Each row of a before or after table is a point. The points were changed in one or more steps. Then noise was added and the rows were shuffled. The steps act on columns, c1 being the first. Write out the steps. A step turns or swaps two columns, mirrors them in a line or flattens them onto one, adds a multiple of one to another, or multiplies or shifts one. Angles are multiples of 10 degrees, from the lower column toward the higher: turns from -170 to 170, lines from 10 to 170 but not 90. Use the fewest steps. Two steps may share a column if one is a turn and the other turns, adds or multiplies; they go together, in the order done. Otherwise the lowest column goes first.
In the rows, 128 means zero.

Before (12 x 2):
[[127 117]
 [122 144]
 [105 230]
 [111 129]
 [ 61 182]
 [196 157]
 [189 167]
 [ 70 133]
 [131 181]
 [134 135]
 [ 90 104]
 [ 62  83]]
After (12 x 2):
[[  0 164]
 [ 49 132]
 [ 74 164]
 [ 75 135]
 [ 44 197]
 [130 156]
 [ 14 130]
 [137 147]
 [  4  96]
 [ 66 117]
 [ 60 140]
 [ 31 113]]
Steps: shift c1 by -60; multiply c2 by 0.7

Before (8 x 4):
[[117  20 128 163]
 [145 137  98 173]
 [123 146 151 148]
 [158 136 128 171]
 [149 143 175 173]
 [149 143 123 142]
 [113 149  83 161]
 [142 132  94   7]]
After (8 x 4):
[[ 81 177 126 115]
 [211  97 112 219]
 [ 76 132 120 123]
 [ 79 104 108 111]
 [105 127 114 136]
 [115 156 117 113]
 [108  92 231  97]
 [115  93  94  94]]
Steps: turn c1 and c4 by 130 degrees; turn c2 and c3 by -70 degrees

Before (8 x 8):
[[139 152 135 138 118  79 118  66]
 [ 93 169 144 120 144 241 157  49]
 [178 166 144 117  52  89 145 199]
 [ 93 206 114 111 134 144 173  63]
 [ 95 188 128 155 163 214 122 139]
 [186 164 120 140 162 145 171  62]
 [ 94 107 109 154 102  81 150 168]
 [113 131 154 104 166  74 152  89]]
After (8 x 8):
[[ 91 163 142 134  23  87 146  48]
 [166 204 116 150 103 146 169 191]
 [ 75 106 109 160  71  81 122 139]
 [187 153 135 126  87  78 113 148]
 [154 128 153 131 136  74 163 161]
 [180 168 143 146 113 242 155 198]
 [102 189 128 143 135 216 102 152]
 [216 163 120 169 132 145 145 112]]
Steps: mirror c1 and c8 in the line at 150 degrees; turn c4 and c7 by -50 degrees; shift c5 by -30

Before (11 x 11):
[[162 204 156 175  78 138 142 127 137 191 149]
 [137 141 145 178 114 113 140 210  78 232  93]
 [158 192 100 142 108 190 107 157 128 199 143]
 [ 80  88 132 140 177  96  83 147 160 110  82]
 [ 72  51 122 168 126 132 127 166 159 148 119]
 [101  89 151 164 181 111 114 214 169 128 142]
 [130 202  98 140  82 137 156 171 100 152 146]
 [101  63 144 194 180 152 116 170 123  86  94]
 [ 99 200 168 126  94 186 135 163 120 174 132]
 [124 104 158 167 109 113  88 190  43 193 160]
 [ 45  84 124 197 213 114 118 153 139 139 126]]
After (11 x 11):
[[133 240 172 139  58 103 200 174 171 101 140]
 [110 112 134 149 191 184 121 149  89 126  77]
 [115 217 150 153  39 115 137 135 173  71 145]
 [106  36 128 174 152 117 154 166 119  89 119]
 [ 93 112 144 191 189 123 179 170 100 163  95]
 [106 163 141 171 102 119 152 203 238  98  96]
 [117 142  96 125 108 129 209 153 173  79 141]
 [127 140  93 131  74  97 151 175 167 134 144]
 [ 92 117 120 214 219 146 130 152 125 116 125]
 [109 127 156 172 180 151 160 223  96  95 138]
 [113 137 160 163 100 181 157 195 233 151 157]]
Steps: flatten c1 and c4 onto the line at 110 degrees; add 1.5 times c3 to c2; turn c2 and c5 by -20 degrees; turn c6 and c7 by 110 degrees; add 0.5 times c8 to c7; turn c9 and c10 by -130 degrees

Before (8 x 14):
[[108  73 139 167 144 110 113 129  78 171  86 148 142 131]
 [117 135 153 136  88 152 104 147 120 170 103 150 122 120]
 [118 129 127 117 129 106 126 110 141 162 139 100 157 129]
 [156 126 101 119 135 107 115 151 145 125 133 117 162 134]
 [130 129 131 101 122 161  90 158 125 144  98 134 132 158]
 [160 133 126 132  85 116  97 116  88 123 113 148 102 107]
 [135 100 146 106 102 119 158 159  95 139 117  88 130 158]
 [123 110  98 130 151 143 128 123 112 124 142  92 116 122]]
After (8 x 14):
[[116 155 108 103 100 132  98 160  94 118 105   7 120 100]
 [ 98 121 145 118 124 107 143 151 144 149 138  96  95 128]
 [120 128 111 103 139 159 165 158 125 135  67 147 125  98]
 [148 178  84 166 132 106 146 129  79 139  42 188 104 124]
 [136 123 101 123 117 112 130 110 142 149 151  42  96 125]
 [101 130 133 131  86 142 159 118  88 128  98 189 158 156]
 [132 147 143 130 154 129 129 126 113 150 156  18 140 134]
 [142 122  80 137 108 168 150 146 120 133  79 193 136 131]]
Steps: turn c1 and c14 by 170 degrees; turn c2 and c13 by 170 degrees; mirror c3 and c10 in the line at 120 degrees; turn c5 and c6 by -30 degrees; multiply c7 by -1; multiply c11 by 2; multiply c12 by 3

Before (13 x 20):
[[178 150 135 198 176  66 123  73 136 158  98 141  92 108 113 112 157 180
   53 171]
 [154 151 159 118 139 164  67 105  71 174 111  86 173 133 117 142 145 109
  156 108]
 [220 117 127 132 111 139 148 120 100 109 106  94  98  75 107 148 155  94
   68 126]
 [131 142  76 118 124 154 125  76  83  96 111 124 174  93 122 177 101 174
   91 104]
 [161 166 144 122 112 146 124  79 160 104 124  86 106 165 177 153 172 158
   98  74]
 [125 102 127  93 112 111  98  77  99 193 102  76 166  88  93 110 177  76
   92 105]
 [135 116 131 120  88 119 126 132 122 112 135 112 177 121 113  72 122  86
   83  83]
 [117  87  67 162 161 131 149 149 129 182 136 150 191 141 108 116 168 177
   90 134]
 [129  82 121 194  80 118 103 115 137 165 183 155 127  93 130 159  74 159
  152 158]
 [157 175 161 170 118 105 148 112 132 105 180  69 155 121 134  74  99 175
  160 144]
 [135 137 101  98 162 152 144 151 129 164 165 128 123 125  97 116 169  91
   58 109]
 [189 110  75 134 115 121 116 180 177 163 102 112 186 105 195 147  95  87
  152 138]
 [122 115 101 140 168 150 134  91 177 164  87 149  98 127 199 125 163  96
   96 157]]
After (13 x 20):
[[125 112  86 165 189 130  78 135 139  87 113 149 193 119 103 115 178 104
   87 138]
 [124 129 151 118  92 121 111 132 128 138 139 104 177 126 113  69 127 166
   77  79]
 [153 102 141 131 102 138 123 116 103 138 216  95 104 182 107 147 150 154
   71 125]
 [137 136  90 120 106 143 169 131 127 135 163  83 109  89 176 156 166  93
   96  64]
 [156 156 163 102 142 110  99 106  80  81 126  72 175 171  95 110 178 194
   88 108]
 [ 96 108 131  97 167 158 138 135 141 122 137 123 127 134 101 119 166 182
   52 109]
 [155 140   3 129 126 124 110 162 197 111 186 108 178 149 193 145  98 174
  163 139]
 [ 71 148 116 192 111 108  73 134 140  63 124 162 119 171 133 164  79 109
  149 156]
 [172 120  30 137 175 146 115 137 151 133 120 152  95 132 198 124 159 175
   89 159]
 [ 84 104 159 168 121 103 175 127 116 128 162  65 156 134 138  74  99  77
  161 139]
 [149 134  82 117 118 156 148  90  71 127 127 132 179 159 125 170  93  78
   85 112]
 [164 135 144 201 207  67 141 117 113 107 185 142  84 150 117 114 159  86
   57 173]
 [140 188 166 115 148 167 154  90  72 103 152  84 174 128 111 137 146 165
  156 112]]
Steps: turn c1 and c11 by 90 degrees; turn c2 and c7 by 90 degrees; add -1 times c15 to c3; turn c10 and c18 by 160 degrees; turn c5 and c10 by 30 degrees; flatten c8 and c9 onto the line at 60 degrees; multiply c14 by -1

Before (11 x 32):
[[132 188 114 138 128 111 124 120 138 126  84 136 113 130 133 117 122 126
  138 142 125 141 144 116 144 107 120 122 150 116 123 114]
 [ 89 144 146 142 134 120 120 204 142 134 154 136 134 113 113 134 114  98
   90 136 146 130 194 111 122 142 126 121 126 139 118 123]
 [134 136 120 144 109 108 125 115 122 127 150 123 115 130  93 108 126 140
  113 126 142 149 130 135 130 123 136 140 148 114 141 118]
 [136 117 122 136 110  94 113 122 118 130 153 127 235 136 116 109 137 126
  135 139 142 141 124 132 145 109 119 131 124 120 122 125]
 [144 120 132  91 117 120 137 139 154 133 155 126 141 128 131 104 136 134
  131 141 134 145 124 127 125 117 123 160 131 126 136 153]
 [125 128 111 122 121 118 138 117 121 115 143 129 119 136 139 145 125 139
  136 133 122 144 122 144 127 139 142 124 140 123 135 106]
 [137 115 108 126 117 111 114 115 134 139 103 146 113 138 114 121  82 131
  131 141 144 132 186 145 150 129 117 129 124 138 122 112]
 [122 121 152 141 109 119 103 120 119 125 157 140 114 103 141 124 133 129
  123 131 134 136 132 147 122 125 121 135 137 184 130 109]
 [139 115 121 133 113  97 109 130 144 142 154 112 124 129 102 195 122 139
  135 129 128 118 122 147 125 140 124 130 130 118 142 124]
 [134 108 122 134 144 118 125 114 124 143 139 144 124 136 110 103  41 137
  105 115  89 151 127 144 136 107 134 127 125 136 125 118]
 [139 110 107 142 116 105 119 128 117  96 129 139 123 136 130 151 125 133
  140 137 147 147 145 127 128 136 117 129 125 122 127 108]]
After (11 x 32):
[[136 102 108 127 118 126 114 115 137 141 103 146 113 108 114 121  81 132
  131 145 144 132 186 135 149 129 116 128 124 138 141 112]
 [135 144 120 144 109 118 125 115 128 133 150 124 115 100  93 108 126 140
  113 138 141 149 130 124 130 123 136 141 148 115 118 118]
 [143 113 132  91 117 143 137 139 150 140 155 126 142  98 131 104 136 134
  132 135 134 145 125 141 125 117 122 161 131 126 121 153]
 [139 102 121 133 112 129 109 130 147 121 154 112 124  99 102 195 122 139
  135 150 128 118 122 123 125 140 123 130 131 118 121 124]
 [132 249 113 138 128 129 124 120 140 129  84 136 113  99 133 117 121 126
  138 120 125 141 144 145 143 107 120 122 150 116 130 114]
 [ 89 160 146 142 134 134 120 204 141 132 154 136 134  83 114 134 114  97
   90 112 146 130 193 142 121 142 126 121 126 140 132 123]
 [122 114 152 141 109 119 103 120 124 126 157 140 114  73 141 124 133 129
  123 146 135 136 133 124 122 125 121 135 137 184 133 109]
 [125 127 111 122 121 121 138 117 125 110 143 128 119 106 139 145 125 139
  136 146 123 144 122 127 127 139 142 124 140 123 127 106]
 [134  88 122 134 144 123 125 114 127 151 139 145 124 106 111 103  40 137
  105 137  89 151 127 109 135 107 134 127 126 136 135 118]
 [139  92 106 142 116 114 119 128 125  89 129 139 123 107 130 151 124 132
  140 129 147 147 145 137 128 136 116 129 125 121 130 108]
 [136 106 123 136 110 111 113 122 129 136 153 127 235 106 116 109 137 126
  135 133 142 140 123 137 145 108 119 131 124 121 137 124]]
Steps: multiply c2 by 2; multiply c6 by 0.4; turn c6 and c9 by -40 degrees; add -0.3 times c16 to c10; shift c14 by -30; turn c20 and c24 by 110 degrees; turn c20 and c31 by -160 degrees

Before (14 x 64):
[[155 121 182 144 110 121  95 110 147 100 155 130 131 116 105 118 151 155
  118 119 188  69 157 154 110  73 104 111 101 182 157 172 164 117  50 147
   68  89 177 229  79 106 138 154 176 103 125 121 108  71  58 153 154 230
  157 147 135  86 107  24  98 113 161  53]
 [159 145  89  88 127  79 115 137 164 145 157 101 113 137  85  81 147 106
   62 179 102 154 121 130 107 149 115 125 103 136  43 161 129 102 200 114
  211 106 134 144 148 136 140 136 163 155 133  90 133 154 156 100 144  94
  156 171 169 101 122 168 249 137 168 158]
 [130 127  88 160 130  63 157 151 190 165 142 126 105 117 100  69  99 104
   78 159  91 143  83 124 123 166 129 102 129 117  76 174  87 110 138 119
  179  90 179  99 114 153 121 171 160 151 153 138 132 181 162  79 134 133
  154 143 173 137 104 170 223 116 194 137]
 [168 170 129 189 161 143 135 124  90 167  92 106 123 126 160 117 151 122
   72  95 162  96 134  76 135  79 141  98 162 178 141 140  92 117 147 149
  164 157  95 137 191  96 156  81 129 140 141 158 146 110 142 168 119 117
  120 104 124 127 133 101 151 117  77 132]
 [131 114 101 103 128  74 148 123 135 140 123 170  78 119  88  80  88 141
   67 135 125 152 128 140 129 147 134 115  91 116  58 192 137  89 163 106
  185  94 141 140 120 160 124 154 163 136 100 140 118 157 179  96 155  63
  158 147 166 163 123 126 186 154 149 130]
 [161 132  59 123  95  86 117 144 147 137 121 176 113 108  90  58 106 156
  131 145  95 158  69 149 146 166 126 119 134 106  78 153 104 101 184 105
  196  99 126 145 134 142 166 114 150 128 118 132 116 135 116 101 142 128
  150 163 151 146 123 168 215 101 179 163]
 [176 131 127 125 117  85 130 144 158 147 146 153 118 135  87  93 101 129
   78 158  94 147  76 144 109 208 115 109 103 145  91 210 125 111 196 114
  184  97 165 132 125 137 152 145 128 149  93 136 111 176 144 118 118 144
  125 110 134 121 129 174 200 167 137 174]
 [174 153 125 203 163 166 157 102  75 206 129 118  82 139 181 109 121 156
   80 143 156 120 154  79 118  79 138 130 106  96 136 100 130 142 129  89
  129 141 114 144 169  94 186  80 134 177 146 142 158 124 111 155  94 130
  119  95 162  97 150 130 164 153  99 119]
 [121 172 119 159 187 179 127 116  82 183 132 108 148 155 155 103 157 135
   95 149 136 120 123  74 164 106 156 109 118 134 139 133 128 121 123  95
   86 162 125  98 170 123 183 119 146 125 123 132 147  70 133 178  86 106
  124 111 144 121 111 115 146 125  80 151]
 [154 135 171 165  84 127  66 119 140 109 148 125 178 118  86 161 157 181
   80 131 172 154 120 120 131  96 102 131 110 159 117 152 147 127  49 168
  127  84 179 222 142 106 176 136 164 121 127 130  91  82 112 127 169 174
  120 113 179 121  94  86  69 136 166  41]
 [140 172 141 172  79 123 108 147 170  99  96 107 141 152 114 183 144 146
  105 131 174 136 182 121 112  97  81  95 116 168 108 160 166 133  30 110
   92  76 172 230  95 120 162 114 138  70  99 138 102  74 101 149 178 224
  154 147 177 109 110  28  99 163 161  76]
 [182 134 102 185 131 145 124 128 111 197 128 113 126 151 153 121 132 118
   90 100 191 107 113  66 124 128 128 126 127 142 167 121 149 119 123 108
   97 147  73  60 158 125 132  86 108 153 129 111 160  64  99 137 111  98
   96  96 131 100 163 139 153 115  91  99]
 [119 134 122 140 131 162 113 143 109 159 165 127 138 125 157 127 103 116
   70 123 136 124 147  72 131  83 159 121 160 115 146  95  96 151 140  97
  159 173 106 118 180 125 127  95 135 160 102 169 173 103 114 158 116 109
   73 115 137  68 141  95 118 115  72 172]
 [170 147 142 148 106 146  74  95 113 113 105 104 139 139  59 145 100 141
   82 133 179 104 151 116 109 101 120 149 111 185  98 128 140 147  53 144
  110  62 160 203  71 100 171 138 145  88 114 151 112 100 126 138 152 203
  104 187 133 106  71  73  84 131 160  83]]
After (14 x 64):
[[118 133 123 139 129 163 112 145 143 157 166 123 137 122 156 101 103 116
   68 149 120 139 148  75 140  83 159 121 160 113 146  94  96 128 140  98
  160 173 105 101 182 126 129  95 138 160 102 168 170 103 114 158 136 109
   71 115 136  68 142  94 119 115  70 105]
 [173 153 124 202 163 165 159 102 154 206 132 121  84 137 182  28 120 157
   79 110  98 152 153  78 175  78 136 131 106  96 135  98 130 106 130  90
  129 144 112 123 171  97 187  80 135 175 145 140 157 123 111 152 150 130
  119  96 162  98 148 129 166 154  99 123]
 [180 135 104 184 128 146 124 131 136 195 131 113 128 150 155  98 130 117
   90 140  62 132 111  66 149 129 124 128 126 140 168 119 151 192 121 108
   97 145  74 104 158 128 133  86 107 153 128 108 160  62  98 135 149 100
   97  94 134 104 164 139 154 117  89 161]
 [121 173 120 160 186 177 127 114 184 184 134 142 147 154 155  34 158 136
   97 119 109 161 126  73 138 104 152 109 119 132 138 133 130 163 124  93
   87 162 123 119 173 121 184 117 144 126 121 132 145  69 134 179 158 108
  123 113 141 121 110 113 143 125  77 103]
 [155 121 179 139 109 120  94 113 101  99 154  99 131 114 102 146 152 154
  118 109  78  77 156 151 127  74 102 114 103 181 157 168 164  44  50 146
   68  89 180 186  80 106 139 153 177 103 125 123 109  70  58 152 168 230
  160 143 136  82 106  20  99 114 162 179]
 [154 134 171 163  83 127  66 116 124 107 146 110 176 117  85 178 155 179
   81  95  86 105 119 123 118  94  98 132 111 159 116 151 148  47  46 170
  129  84 181 175 138 107 173 134 164 122 129 130  90  82 111 125  87 175
  121 114 180 122  95  85  69 136 164 179]
 [178 131 127 125 120  83 127 142  96 147 144 123 121 133  88 140 102 130
   78 116 169 146  75 143 116 210 113 107 101 145  91 208 127 133 195 114
  188  97 163 146 126 132 150 143 126 149  93 134 111 175 143 119 119 143
  126 111 136 124 128 175 201 169 135  84]
 [171 149 138 147 106 144  73  95 125 111 103 124 138 138  61 122  95 137
   82 107  73  98 148 114 155 102 120 150 114 184  97 128 136  52  57 143
  111  65 161 148  70  99 171 137 146  88 116 150 112 100 128 136 137 205
  104 187 135 106  74  73  87 130 161 156]
 [139 170 139 172  80 123 109 145  87  98  99 122 141 153 112 245 143 146
  109 106  77  91 183 123 103  98  81  94 117 168 108 158 166  37  29 110
   95  75 169 175  94 119 162 113 138  70  99 139 101  76 102 151  92 222
  153 145 176 108 109  28 102 161 163 159]
 [131 113 102 104 125  75 146 121 123 141 124  93  75 120  82  89  88 141
   70 120 150 114 130 139 121 148 133 119  92 113  59 189 137 136 164 106
  185  96 137 168 120 160 123 155 161 137 102 142 117 157 177  96  96  63
  160 145 167 164 123 127 186 156 146 123]
 [158 142  85  87 126  77 111 137  89 143 157 164 116 140  83 136 149 109
   63  97 135 128 121 127 114 149 115 124 103 133  41 159 128 125 203 115
  214 103 133 159 147 136 138 137 162 155 136  90 134 152 154  99  94  95
  154 174 169  98 122 169 247 137 167  82]
 [161 130  61 121  95  85 118 145 128 138 123 103 111 106  92  87 105 157
  130 125 181 132  66 152 102 167 126 120 134 106  78 154 104 127 181 103
  192  98 125 161 132 139 167 115 148 133 119 132 114 135 119  98  95 127
  148 164 150 148 122 168 217 101 179  94]
 [167 170 129 188 159 143 134 123 156 167  92 129 125 126 159  59 152 122
   69 159  88 118 137  75 154  81 139  96 164 178 143 135  92 128 147 148
  166 158  95 144 191  98 159  79 130 139 141 157 148 111 138 168 160 114
  121 104 124 127 131  99 153 116  76 143]
 [131 126  90 159 130  62 157 153  84 165 139 148 107 117 101 163  97 102
   77 103 158 127  82 125  82 165 129 102 131 117  75 172  89 164 136 122
  179  93 181 127 113 155 122 171 157 153 152 137 133 181 163  78 112 133
  152 143 173 138 108 168 223 114 193 105]]
Steps: add 1.5 times c9 to c16; turn c9 and c25 by -130 degrees; turn c12 and c21 by 150 degrees; multiply c64 by 0.7; turn c20 and c64 by -150 degrees; mirror c22 and c53 in the line at 150 degrees; mirror c34 and c40 in the line at 120 degrees
